Each row of a before or after table is a point. The points were changed in one or more steps. Then noise was added and the rows were shuffled. The steps act on columns, c1 being the first. Name the steps. A step turns or swaps two columns, mirrors them in a line or flattens them onto one, adds a multiple of one to another, or multiplies or shifts one. Angles are multiples of 10 degrees, from the lower column toward the higher: turns from -170 to 170, lines from 10 to 170 but not 90. Use the fewest steps. Two steps may share a column if one is a turn and the other turns, adds or multiplies; they go together, in the order done. Otherwise the lowest column goes first.

Before:
[[-60  19  47]
 [-53  -3   3]
 [ 50  -4  29]
 [ -7  31 -18]
 [-17  46 -58]
 [ 51 -11   9]
 [-27 -27 -41]
 [  1  45   8]
 [  8 -29  15]
 [ 56 -30 -14]
 [-16  11 -32]]
After:
[[ 54   0  10]
 [-53   0   3]
 [-46   1  48]
 [ 58  -1  29]
 [  3   0   8]
 [ 52   0 -14]
 [ 14   1  15]
 [-13   2 -17]
 [-40  -1 -41]
 [-35  -1 -58]
 [-26  -1 -31]]
Steps: add 0.3 times c3 to c1; multiply c2 by 0

Before:
[[  0 -21 -24  29 -22  -7  21   8]
 [  2  -9  14 -13  17  35   0  41]
 [-18   4 -12  27 -27   1   6  38]
 [ 13 -11 -16 -27  16  23 -37  20]
 [ 18   0 -28  -9 -11   3  -9  26]
 [ 19   2  13   7  21  -5  16   2]
 [ -2 -17  -1  10  10  14 -39  38]
 [-28   6  -1  34 -13  38 -18 -26]
 [-28   4 -12  33  11 -19 -44  11]
 [  9   2 -31 -20  37  -1   3  -6]
 [-19 -32  17  -6  -6 -27 -20  25]
 [ 17 -15 -13  17  28 -19   7  23]
 [-16   9  10  32   9 -24  -5 -18]
 [ -8  31 -17 -15 -14  24  16  24]]
After, 14 rows:
[[-20 -20  20 -32   1  38 -18 -27]
 [-38  30 -21 -13  18  24  17  24]
 [-14 -16 -34   4 -31 -19   7  23]
 [-23  11 -35  30  -6  23 -37  21]
 [ 37   1   7   1 -21  -4  17   2]
 [ 28   5  21  19 -11  35   0  41]
 [ -3 -18   0   6 -13  15 -39  38]
 [-35 -19  -5 -29  16   2   6  38]
 [-53  21 -57  23 -27  -1   2  -6]
 [-45 -40 -38 -13  11  -7  20   8]
 [ 20 -22  42  23   9 -27 -20  25]
 [-41 -14   2 -23 -21 -19 -43  11]
 [  7 -10  28 -26 -20 -26  -4 -18]
 [-42   3 -59   4  14   2  -9  27]]
Steps: multiply c3 by 2.5; turn c1 and c3 by -50 degrees; turn c4 and c5 by -160 degrees; turn c2 and c4 by -40 degrees

Before:
[[ 17  14 -31 -11  -5  14  29  -7  26  12  27]
 [-16  28   5 -10 -37  21  18  -7   2  13 -10]
 [ 22 -19  10   2  12 -16  33 -26 -28   0  13]
 [  2  -2  21   1  25 -49  -6 -22 -12  17  -4]
 [ -6  10  -2  -1 -29  23 -13  17 -10  19 -21]
 [ 20  -3  33 -27  27 -29   9  -9 -13  21 -14]
 [-12  14   2   1 -30   4  14  35   7  22   4]
 [-24  28  17 -12 -21  10 -14  19 -12  15   8]
 [-12  19  15   0   8  22  -3   3  -6  25   1]
 [  5 -16 -37 -34   0  -6  40  -6   7 -12  37]
 [-16  18  29   0 -26  27   0  15   5  22   3]
 [  6  26 -13  -7 -23  18  17  20  15 -21  16]
 [ 14 -15   0 -13 -10  14  12 -22  25   1  21]
 [-23   9   8  -2   1  16  11  11  16   4 -10]]
After, 14 rows:
[[ 35  24  24   1 -17  10   0  -4  23  -9 -15]
 [ 20 -15 -23   2 -27   8   3  -6   7 -27 -29]
 [  6  30  -2  -3   2  -8   0 -35   5 -13 -26]
 [-60 -21 -17  -1 -23   2   2  21  -5  17 -21]
 [-40 -14 -13   0 -38  19   1  29  12  17 -12]
 [  5  -3  26   0  40 -37   2  18  -5  20   3]
 [-13 -17 -18   0 -33  13  -4   0  -4  25  11]
 [ 40   4  -2   0 -10  15   0 -30  27   7 -34]
 [ 54  24  28   0  16  -8  -3   7 -28   9   1]
 [ 49  -5  16   1  37 -19   0  30  -4  24  11]
 [-32 -17   0  -2   3  24   3  15   1  22 -12]
 [-57 -10  -9  -1  -6  18   3  10  17  -1   8]
 [-32  -8 -35  -1 -31  -6   1   9  18  22 -14]
 [-39 -26   9   0 -43   8   1   5   7  12  -8]]
Steps: multiply c1 by 2.5; turn c2 and c11 by -150 degrees; turn c3 and c8 by 80 degrees; multiply c4 by 0; turn c5 and c6 by 20 degrees; multiply c7 by 0; turn c9 and c10 by -20 degrees

Before, 8 rows:
[[ 13  -9 -17   7   8  12  15 -17   1 -22  -9 -30   1  17]
 [-23  30  11 -27 -14  25  -6  -2  23 -20 -14 -14 -25  11]
 [ 14   1  -3  14  15   1   7 -20 -10  -6  10 -12  -4  13]
 [-30  25   2 -29 -18   9  -4 -23  25 -25  -9  17 -10   5]
 [  2  -6  -9  22   9 -19  15  -3   7 -21   0 -24 -21  -4]
 [  6 -17 -16   6 -12 -18  -3  -5 -18   8  -5 -11  -8   0]
 [ 12  -7 -10   2  18 -19   7   7  20  10  -2 -12   4  15]
 [ 24   7 -32  39  -8  15 -20  19  20  10 -52  16 -25 -21]]
After (8 x 14):
[[-30  24   1 -39 -15 -22  -6  17  25  45  -9 -13 -13   3]
 [  3  -6 -11  30  11   9 -23  40   8  12  -1 -18  25  -2]
 [ 24   9 -32  52  -6   4  20 -59  20 -19 -54 -28 -12 -22]
 [ 13 -10 -16   8   8 -19 -23   6   3   6  -5   5  30  16]
 [  6 -16 -15   9 -11   7   9  45 -17 -11  -4  -5  10   1]
 [ 14  -9 -12   2  17  18  -2  25  20 -20  -1   3  13  14]
 [-21  33  11 -36 -15 -17   2 -47  24  38 -12 -23  17  11]
 [ 12   1  -2  18  13 -16 -10  31 -11  -3  10  -3  11  15]]
Steps: turn c7 and c10 by -160 degrees; add -0.7 times c1 to c10; multiply c4 by 1.3; turn c6 and c8 by -130 degrees; multiply c8 by 2.5; turn c12 and c13 by -100 degrees
